Every row gives one point. Each copy is the shape, with its points in the same order, turned, moved and blurred by noise. Is it also mirrored, or only turned?

Shape (8 x 3)
[[ 1.65  0.96  2.33]
 [ 0.74 -0.40 -1.42]
 [ 0.11 -2.12 -0.15]
 [-0.03 -0.11  0.47]
 [-0.72 -0.72  2.07]
 [-0.66 -1.46 -1.54]
 [ 2.52  0.63 -0.38]
 [-0.25  3.20  0.70]]
Copy 1 (8 x 3)
[[ 0.63  3.73  0.22]
 [ 1.24 -0.14 -1.06]
 [ 1.34 -0.45  1.03]
 [ 0.05  1.02  0.26]
 [-0.55  1.52  1.89]
 [ 0.61 -1.30 -0.06]
 [ 1.85  2.03 -1.46]
 [-1.93  2.72 -1.89]]
Copy 1 is: only turned
Copy 2 (8 x 3)
[[ 0.40 -1.62  3.36]
 [ 0.86 -0.65 -0.49]
 [-0.33 -2.52 -0.68]
 [-0.42 -1.08  0.71]
 [-1.79 -2.12  1.46]
 [-0.29 -1.18 -1.67]
 [ 2.30 -0.76  1.34]
 [-0.45  1.69  2.57]]
Copy 2 is: only turned
Copy 3 (8 x 3)
[[ 3.68  0.37  1.88]
 [ 0.65  1.07 -1.02]
 [-0.50  1.20  0.68]
 [ 1.31  0.13  0.34]
 [ 0.97 -0.47  2.11]
 [-0.85  0.31 -1.01]
 [ 2.75  2.32 -0.70]
 [ 3.69 -1.86 -0.84]]
Copy 3 is: mirrored

Shape (8 x 4)
[[ 2.69 -0.59 -1.89  0.83]
 [-1.20 -0.58  2.72  0.22]
 [-0.80  1.15  1.99  0.72]
 [ 2.56 -0.84 -1.30  0.41]
 [ 1.03 -0.31 -2.77  0.77]
 [-1.94 -0.95  2.21 -0.17]
 [-1.21 -0.39  1.66  0.99]
 [-0.49 -0.94  1.31  2.14]]
Copy 1 (8 x 4)
[[ 3.03 -0.37  0.39 -0.52]
 [-2.73 -1.96  1.44 -1.24]
 [-1.91 -0.36  2.25 -0.14]
 [ 2.45 -0.54  0.52 -0.94]
 [ 2.01  0.22 -0.65  0.67]
 [-2.82 -1.91  0.51 -0.68]
 [-1.97 -1.60  1.43  0.18]
 [-0.63 -2.30  1.92  0.63]]
Copy 1 is: only turned
Copy 2 (8 x 4)
[[ 0.34 -1.63 -1.37  1.98]
 [ 0.31  0.44  3.64 -0.75]
 [ 1.26  1.54  2.16 -0.79]
 [ 0.38 -1.89 -0.82  1.54]
 [-0.90 -0.41 -1.28  1.86]
 [-0.48  0.58  3.62 -0.93]
 [ 0.22  0.99  2.88  0.13]
 [ 0.66  0.69  2.66  1.54]]
Copy 2 is: only turned
Copy 3 (8 x 4)
[[-0.23 -2.35 -2.90  0.63]
 [ 0.64 -0.06  2.08 -1.82]
 [ 1.22  1.55  0.87 -0.66]
 [-0.23 -2.02 -2.37  0.05]
 [-1.79 -1.46 -2.23  1.47]
 [-0.26  0.08  2.31 -1.75]
 [ 0.32  0.00  1.34 -0.87]
 [ 1.07 -0.71  1.54  0.29]]
Copy 3 is: only turned

Shape (11 x 6)
[[ 1.50  0.88 -1.33 -0.40  1.92 -1.17]
 [ 0.62  1.12 -0.28  2.04  1.98 -0.99]
 [-0.54 -1.69  1.39 -0.69 -2.08  2.35]
 [-0.19  0.08 -0.17  1.18 -0.78  1.61]
 [-3.29 -2.78  0.36 -2.47  0.27 -0.43]
 [-2.51 -2.48 -0.85 -2.17 -1.84  1.11]
 [ 1.46 -0.39 -0.49  0.77  1.15 -3.09]
 [ 0.05 -2.88 -0.66  0.22  0.10  1.78]
 [ 1.12  0.90 -2.08  0.46  1.23 -1.24]
 [ 2.33  0.86  0.56  0.03  1.26 -1.31]
 [-0.58 -1.28  0.44 -0.84  0.35  2.48]]
Copy 1 (11 x 6)
[[ 0.08 -0.56 -2.51  1.95  0.43  0.59]
 [ 0.15  0.20  0.20  3.23 -0.14  0.84]
 [-0.58 -0.72  1.29 -3.41 -1.38  0.47]
 [ 0.36 -0.75  1.49 -0.88  0.37  0.51]
 [-4.17 -1.22 -0.98 -2.19 -0.48 -2.41]
 [-1.88 -1.96 -0.17 -3.40  0.39 -2.41]
 [ 0.48 -0.66 -2.13  2.67 -1.97 -0.42]
 [-1.24 -3.05  0.77 -1.40 -0.64  0.42]
 [ 0.52 -1.30 -1.83  1.98  0.93 -0.09]
 [ 0.84  0.40 -1.81  1.48 -1.44  1.46]
 [-1.59 -1.25  0.25 -2.30 -0.04  1.26]]
Copy 1 is: mirrored
Copy 2 (11 x 6)
[[ 0.39 -0.25 -1.77 -1.46  1.12 -1.17]
 [ 1.88  0.09 -0.83  0.83  0.71 -1.91]
 [-1.41  0.19  2.05  0.95 -2.37  2.50]
 [ 0.20  0.79 -0.29  1.66 -1.14  1.17]
 [-4.42 -1.72  1.63  0.52 -0.71 -0.56]
 [-4.23 -0.52  0.66  0.85 -2.18  1.13]
 [ 0.94 -0.95 -0.97 -1.61 -0.73 -2.85]
 [-0.63 -2.17  0.30  1.05 -1.42  1.98]
 [ 0.52  0.01 -2.36 -0.61  0.25 -1.22]
 [ 1.73  0.48 -0.11 -1.63  0.42 -1.16]
 [-1.20 -0.72  0.93  1.07 -0.11  2.08]]
Copy 2 is: only turned

Shape (9 x 6)
[[-0.44 -2.16  0.13 -0.51 -0.85 -1.04]
 [ 0.95 -2.74 -1.04 -0.33  0.29 -1.08]
 [ 3.09 -1.45 -0.46 -0.53  2.09 -0.80]
 [-2.10 -1.70  1.61  1.86  1.42 -0.43]
 [-1.16  0.70 -0.02 -0.85  1.11 -1.09]
 [-1.92 -1.57  0.14 -0.17 -1.58  2.96]
 [-1.72 -1.48  2.05  0.07  1.54  0.91]
 [ 0.39 -0.36 -0.24  0.54  0.73 -0.97]
 [-0.32 -2.07  0.45 -0.32 -4.34 -0.88]]
Copy 1 (9 x 6)
[[-1.66 -1.46  0.41 -0.21  0.78 -0.25]
 [-1.14 -1.47 -0.24  1.20  2.23 -0.50]
 [-0.59  0.76  0.54  3.08  2.59 -1.66]
 [-3.67  1.27  0.56 -0.96  1.66  1.62]
 [-0.74  1.69 -0.34 -1.30  0.90 -1.03]
 [ 0.11 -0.92  1.84 -1.43  0.16  3.16]
 [-2.22  1.43  2.25 -1.11  1.83  1.17]
 [-1.34  0.95 -0.48  0.79  0.90 -0.24]
 [-1.65 -3.41  0.42 -0.31 -1.89  0.36]]
Copy 1 is: only turned
Copy 2 (9 x 6)
[[ 0.52  0.16  1.47 -0.31 -2.32 -1.42]
 [ 1.33  0.20  2.12  0.63 -2.96  0.34]
 [ 2.07 -0.45  1.51  0.39 -1.44  2.83]
 [-2.29 -2.21  2.54  0.14 -0.39 -1.09]
 [ 0.44  0.81  1.61  0.27  1.24 -0.30]
 [-3.13  2.18  1.20 -1.72 -2.25 -1.45]
 [-1.78 -0.71  2.70 -1.36 -0.34 -0.48]
 [ 0.14 -0.31  0.97  0.61 -0.71  0.29]
 [ 0.59  0.59 -1.28 -0.78 -3.24 -3.38]]
Copy 2 is: mirrored

Shape (11 x 8)
[[-1.06 -0.41 -0.74 -0.30  1.13  2.71 -0.54 -0.36]
 [ 0.65 -2.53  1.15  1.69  0.39 -1.50  1.38 -0.62]
 [ 1.91 -2.93  2.79  2.58  0.05 -0.08 -0.69 -0.26]
 [-0.17 -0.34  2.42  0.67 -0.67 -0.99  1.04 -0.39]
 [-1.53 -1.39 -1.49 -1.87  1.42  1.11 -0.56 -0.60]
 [ 0.98 -1.60 -1.43 -2.39  0.84  3.04  0.86 -1.56]
 [ 2.03 -0.13  0.59  2.19  0.64 -1.08  1.34 -0.18]
 [-0.81 -1.38  1.50  1.12  0.08 -0.82  2.42  2.77]
 [-0.21 -0.91  0.15 -1.23  0.89 -0.70 -0.07  2.05]
 [ 0.72 -0.77  0.39 -1.94  1.69  2.24 -0.45 -1.19]
 [-0.92 -0.95 -0.62 -2.31  3.70  2.03  1.08 -0.66]]
Copy 1 (11 x 8)
[[ 0.02  0.61 -0.21  0.38  0.90  2.40 -0.05  1.07]
 [ 0.12  1.39  2.81  1.70 -0.32 -2.65 -0.95  0.50]
 [ 1.03  1.06  3.43  0.64 -0.14 -1.65 -3.73  1.36]
 [ 0.59  1.18  1.43  0.09 -1.92 -1.90 -0.67 -0.25]
 [-1.49  0.08 -1.26  1.56  0.68  1.26  0.01  1.42]
 [ 0.61 -1.86 -0.52  3.10  0.35  1.96  0.09  1.80]
 [ 1.89  0.47  1.90  0.19  0.92 -2.92 -0.15  0.19]
 [-0.92  1.15  3.17 -1.07 -1.18 -1.94  1.49  1.86]
 [-1.11 -0.24 -0.01 -0.86 -0.39 -1.12  0.08  2.41]
 [ 1.20 -0.19 -0.94  1.80 -0.19  1.32 -0.77  2.12]
 [ 0.20  0.96 -1.48  2.40  0.44  1.32  1.25  3.44]]
Copy 1 is: mirrored
Copy 2 (11 x 8)
[[-0.95  0.67 -0.99  0.82  1.44  2.02  0.45  0.25]
 [ 0.84 -2.52  0.25 -1.99 -0.60 -0.14 -2.14  0.82]
 [ 0.68 -2.84  1.37 -0.20  1.80 -0.81 -3.55  1.18]
 [ 0.69 -1.73  1.10 -0.01 -0.88 -1.21 -0.33  0.51]
 [-2.09  0.82 -2.43 -1.01  1.02  0.95  0.30  0.46]
 [-1.29  0.60 -0.53 -2.37  3.12  1.62  1.96  1.48]
 [ 2.18 -1.05  1.36 -1.07 -0.69  0.54 -1.97  2.08]
 [ 0.95 -3.21 -0.93  0.88 -1.61 -0.10 -0.30  2.71]
 [-0.51 -0.36 -1.87  0.38 -0.12 -1.11 -0.40  2.63]
 [-2.13  1.12  0.41 -1.01  2.50  0.87  0.36  1.48]
 [-3.52  0.66 -1.09 -1.23  0.29  2.24  0.86  2.12]]
Copy 2 is: mirrored
Copy 3 (11 x 8)
[[ 1.70 -1.03  0.44 -1.71  0.98 -0.37 -1.30  1.17]
 [ 1.66 -0.17  1.97 -0.54 -1.96 -0.33  0.63 -3.22]
 [ 3.93  0.24  0.22 -1.27 -1.38  0.47 -0.30 -4.27]
 [-0.05  0.14  0.92 -0.49 -1.78  1.17 -1.20 -2.78]
 [ 0.80 -2.61  1.38 -0.78  1.13 -0.16  0.15  1.18]
 [ 0.92 -2.63  0.49 -4.03  0.00 -0.32  0.90  1.21]
 [ 1.19  2.16  0.61 -1.20 -1.71 -0.19  1.05 -2.29]
 [ 1.76  0.54  2.06  0.80 -4.02  0.82 -0.91 -0.56]
 [ 1.36 -0.77  0.73  0.73 -1.29  1.65  0.65  0.60]
 [ 1.32 -1.53  0.67 -3.13  1.00  1.13  0.19  0.15]
 [ 1.04 -1.54  3.40 -2.60  1.04  0.93  0.39  1.97]]
Copy 3 is: mirrored

Shape (14 x 9)
[[ 0.07  2.02 -0.50 -0.22 -1.19  0.01 -3.84  3.20  1.39]
 [-0.50  0.21  1.76 -1.51  1.90  1.18  0.23  0.37 -0.32]
 [ 0.82  0.18 -0.25 -0.88 -1.82  2.57 -2.47  2.07  0.85]
 [ 0.68  0.53  0.22 -1.89 -1.48  1.03 -2.85  1.09  2.02]
 [ 1.00  0.50 -1.82  0.71  0.63 -0.92  0.32 -0.73 -0.56]
 [-0.65  0.79 -0.29 -0.14 -0.50  2.88 -3.09  2.65  1.39]
 [-2.66 -2.74  0.52 -1.28  2.00  0.09  0.88  1.20 -0.31]
 [-1.99 -2.48  2.16  0.38  2.44  0.42 -0.64 -1.61 -1.43]
 [ 2.12 -1.96 -0.16  0.77  1.14 -0.86 -0.08  0.83 -1.12]
 [ 1.00 -1.25 -0.20  2.44  0.89 -0.39  0.75 -2.44  0.61]
 [ 1.65 -0.43  0.44  1.35  2.49  0.34 -0.65 -0.26  1.03]
 [ 1.35 -1.59 -0.39  0.07  1.44 -1.99 -0.75 -0.90 -0.30]
 [-1.48 -0.01  1.30 -1.23 -0.02  1.62 -1.73  1.63 -1.72]
 [-1.46 -2.18  3.39  1.00  1.41 -0.80  2.13 -0.36 -0.84]]
Copy 1 (14 x 9)
[[ 2.64  0.49  4.59 -1.53  2.18  1.10 -1.59  1.92  0.51]
 [-1.01 -0.62 -0.13 -0.86  2.91  0.56 -0.79 -1.02 -1.03]
 [ 0.07  0.30  3.72 -1.55  0.67  2.96 -0.30  0.81  0.57]
 [ 0.68 -0.98  3.89 -1.97  1.12  1.31 -0.39 -0.14  1.09]
 [ 2.94  0.71 -0.91 -0.28 -0.05  0.15 -0.16 -0.65 -0.28]
 [ 0.14  0.83  3.65 -0.66  2.10  2.99 -1.97  1.22  1.03]
 [-2.13 -1.19 -1.81 -0.76  1.15 -0.50 -2.43  1.43  0.23]
 [-1.91 -0.66 -1.04  1.01  0.50 -0.62 -3.39 -1.37 -1.92]
 [ 1.81 -1.60 -0.87 -0.40 -0.57  1.38 -0.94  0.48 -2.16]
 [ 1.80 -0.94 -1.25  2.37 -0.98  0.41 -0.46 -1.76 -0.26]
 [ 2.07 -1.78 -0.38  0.84  1.32  1.73 -1.60 -1.42 -0.48]
 [ 2.14 -1.67 -0.74 -0.68 -0.91 -0.26 -1.68 -0.92 -1.18]
 [-1.50  1.17  1.77 -1.44  1.75  0.89 -1.51  0.76 -1.62]
 [-1.63 -1.88 -1.68  2.04  1.18 -1.36 -0.61  0.39 -2.34]]
Copy 1 is: only turned
Copy 2 (14 x 9)
[[ 0.88 -0.30  3.19 -0.49  0.45 -1.09 -1.56  3.17  2.87]
 [-1.38  0.88  1.65 -1.51  1.91  0.40  1.39 -0.80 -0.30]
 [-0.49 -1.71  4.09  0.89  0.90 -0.78 -1.01  0.81  1.62]
 [ 0.88 -1.86  3.12 -0.62  1.17  0.06 -1.36  0.43  2.11]
 [ 0.93  1.94 -0.02  1.14 -0.31 -1.18 -0.23 -1.18  0.37]
 [-1.52 -0.48  3.86  0.54  1.78 -0.33 -1.38  1.82  2.52]
 [-3.53 -0.15 -0.99 -1.73  1.85 -1.61  1.12 -1.01  0.46]
 [-2.84  0.88 -1.08 -1.24  2.71  0.07 -0.81 -0.87 -2.49]
 [ 0.58  0.10 -0.41  1.35  1.33 -2.27  1.06 -0.06 -1.27]
 [ 0.23  0.96 -1.88  2.34  0.76  0.89 -0.64 -1.48 -0.94]
 [ 0.66  1.18 -0.11  1.49  2.86  0.36  0.42  0.09 -0.11]
 [ 1.45  0.44 -1.30  0.03  1.47 -1.62 -0.32 -0.98 -0.74]
 [-2.35  0.06  3.02 -1.60  0.87 -1.12 -0.49  0.73 -0.55]
 [-2.62  0.09 -2.13 -0.97  0.73  0.96  1.86 -0.20 -2.57]]
Copy 2 is: mirrored

Shape (16 x 11)
[[ 0.28  2.70  0.62  2.17  2.54  1.72  0.09  1.90  0.38 -0.83  1.19]
 [ 1.54  1.04 -0.53  0.68  0.87 -1.67 -1.09 -0.38 -2.17  0.46  1.80]
 [ 1.63  2.60  0.80 -0.71 -1.62  0.46  0.06 -1.97  1.08 -0.13  1.36]
 [-0.73 -0.71 -1.21 -0.68  1.86  1.91  1.67 -0.31 -2.51  1.99  1.72]
 [ 1.44  1.38  0.50 -1.26 -0.71 -0.06 -0.52 -0.62  0.91  2.33 -1.02]
 [-1.35 -0.59  0.26  3.10  2.22 -2.36  0.65 -0.64  1.32  2.99 -1.24]
 [ 1.98  0.99 -0.89  0.16 -0.86 -0.82 -0.15  1.74 -2.12 -1.64  2.96]
 [ 0.23  1.39 -1.25  2.58 -0.10 -2.39 -2.46  0.86 -0.15 -0.88  0.34]
 [-0.40 -0.85 -0.22 -1.10  0.59 -2.79  0.69  2.88 -1.37  2.10  1.16]
 [-0.88 -0.01 -1.01  0.64 -1.96 -1.41  0.69  2.40 -0.19 -0.82 -1.02]
 [ 2.32 -0.06 -1.81  0.57  0.62 -1.12  1.67  0.35 -0.32 -0.51 -0.86]
 [-1.26 -1.63 -0.49 -0.34  0.35 -0.30 -1.06  0.89  0.62  2.24  2.05]
 [-0.64 -1.26  0.40 -0.33  1.37 -1.14 -2.03  0.46 -0.35 -1.24  1.26]
 [ 3.43 -0.76  1.05  1.60 -1.40  0.63 -1.60  1.54 -1.12  0.33 -0.39]
 [ 0.97  2.21 -2.48 -1.09  1.57 -2.17  1.13 -1.60  1.37  0.87  0.68]
 [ 3.47 -0.68 -2.51  1.73  1.60  1.81 -1.92 -0.81  1.19 -0.25 -1.71]]
Copy 1 (16 x 11)
[[-0.45 -0.42 -1.06  3.66 -2.78  2.14 -0.67  1.60  1.21 -0.78 -0.03]
 [-0.17 -1.54  2.03  1.81 -1.99  1.12 -0.06 -1.94  0.22  1.05  1.94]
 [ 1.84 -0.69  1.12 -0.57 -2.09  0.79 -1.12  0.72  0.68  2.54 -1.26]
 [-1.64 -2.20 -1.70  1.65  0.03  0.85 -2.40 -2.62 -1.46 -0.11 -0.62]
 [-0.88 -0.31  0.95  1.11 -1.24 -0.05 -0.38  0.95 -1.20  3.90 -1.11]
 [-2.67  2.29  0.55  3.12  0.35  4.10  1.28 -1.57 -1.08  2.39 -0.91]
 [ 0.22 -2.51  1.62  0.45 -3.48 -0.15  0.53 -1.28  0.63 -1.25  1.09]
 [-0.25  0.46  1.73  1.56 -2.13  2.10  2.56  0.10  0.06  0.49  3.04]
 [-3.96 -0.12  0.72  1.47 -1.89 -1.02  1.40 -3.08 -0.28  0.85 -0.21]
 [-1.67  1.34  1.18 -0.38 -1.99  0.01  1.97  0.07 -1.56 -1.12 -0.24]
 [ 0.88 -0.18  1.75  2.67 -1.17  0.33  1.06 -0.96 -1.92 -0.15 -1.39]
 [-3.17 -1.44 -1.08  0.23  0.31  0.83  1.34 -1.27  0.53  1.55  0.11]
 [-1.37  0.02  0.69  1.42  0.68  0.00  0.87 -0.80  1.77 -0.19  1.73]
 [-1.81 -2.55  3.84  1.45 -1.19  0.96  0.52  2.09 -0.60  0.15  0.04]
 [ 2.15  0.55 -0.39  2.37 -1.62  0.22  0.88 -2.43 -0.84  3.05 -0.56]
 [ 1.51 -2.36  0.88  3.71  1.45  1.63  1.87  2.07 -2.23  1.01  0.23]]
Copy 1 is: mirrored
Copy 2 (16 x 11)
[[ 0.14 -0.71  2.50  0.50  1.35 -1.93 -0.16  2.46  0.38 -2.26 -0.53]
 [ 0.58 -0.09  0.82 -0.99 -1.46 -1.18 -2.39  0.03 -1.90 -1.11  1.73]
 [ 2.69 -1.31  0.82  0.23  0.96 -1.06 -1.24 -0.64  1.19  1.73  1.70]
 [-1.40 -0.16  1.19  2.88 -0.13  0.73  0.50  0.27 -3.23 -0.32  2.06]
 [ 0.15 -0.44 -1.05  0.19  1.83 -0.64 -2.27 -0.23 -0.32  2.35  0.58]
 [-3.68  1.28 -0.76 -1.30  1.78 -3.60 -0.15 -1.28 -1.29 -0.68  0.46]
 [ 2.03 -1.37  0.39 -1.01 -3.05  0.30 -0.62  1.51 -0.52 -1.37  0.77]
 [ 0.04  0.78 -0.56 -1.83 -1.48 -1.74 -2.53 -0.20  1.14 -2.49 -0.07]
 [-1.84 -0.67 -2.46 -1.70 -0.69  0.90 -0.16  1.86 -2.92 -0.53  1.35]
 [-0.61  1.11 -2.19 -1.13 -1.17  0.59  0.88  0.78  0.93 -0.35 -0.68]
 [ 0.89 -0.11 -0.47 -0.50 -0.74 -0.92  0.15 -0.73 -2.11  0.33 -1.89]
 [-2.99 -1.82 -1.26  0.30  0.12  0.44 -0.73 -0.23 -0.41 -1.02  2.06]
 [-1.42 -0.75  1.04 -1.97 -0.40  1.59 -1.46 -0.75 -0.11 -1.85  0.89]
 [-1.02 -0.85  1.22 -0.65 -2.61 -0.67 -2.55  1.36  0.59  2.04 -1.43]
 [ 1.95 -0.75 -1.59  0.26  2.04 -1.58 -1.07 -1.97 -2.51 -1.05  0.61]
 [-0.70 -1.13  1.45  1.63 -0.22 -1.21 -3.20 -2.10 -0.07 -0.21 -3.65]]
Copy 2 is: only turned
Copy 3 (16 x 11)
[[ 0.10  0.45 -0.15  0.14  2.12  3.93  1.86 -0.62  0.41 -1.40 -0.37]
 [-2.02  1.60 -0.61 -0.85  2.20  1.29 -1.74 -1.58 -1.82 -0.50  0.94]
 [ 2.25  1.67  1.07 -2.18  1.18 -0.19 -0.91 -2.60 -0.30 -1.02  0.40]
 [-2.17 -2.88 -2.26 -0.47  1.12 -0.22 -0.33 -2.39 -0.63 -1.32 -0.74]
 [-0.65  0.83  1.52 -2.85 -0.54 -0.59 -0.64 -1.18  0.69  0.19  0.46]
 [-3.72  0.97 -0.06  0.13  1.40  0.28 -1.70  0.56  4.48 -1.26  1.00]
 [ 0.21  0.82 -0.38  0.53  1.62  1.54 -0.82 -0.99 -3.74 -0.85  2.09]
 [-1.10  3.98 -0.59  1.09  0.91  1.70 -1.07  0.92 -0.62 -0.32  1.20]
 [-3.40 -1.05 -0.56 -1.35 -0.25  0.37 -1.31  1.07 -1.28 -1.77  3.36]
 [-0.13  0.65 -0.39  1.12 -0.10 -0.83  0.40  1.90 -0.49 -0.39  2.61]
 [-1.41 -0.16  1.95  1.28  2.22 -0.48 -1.00  0.16 -1.01 -0.19  0.41]
 [-1.37 -0.68 -1.86 -1.02 -1.35  1.20 -2.47 -0.07  0.48 -1.51  0.73]
 [-0.28  0.37 -2.13 -1.28  1.50  1.80 -2.43  1.81 -0.74 -0.15  0.28]
 [-0.17  0.52  0.99  0.21  0.15  2.01 -1.02 -1.25 -0.69  3.14  2.42]
 [-2.06  1.40  2.08 -1.47  1.85 -1.18 -1.72 -0.35 -0.54 -3.33 -1.19]
 [-0.63  0.84  2.35  1.47  0.65  1.57 -1.81 -0.27  0.03  2.56 -3.11]]
Copy 3 is: mirrored
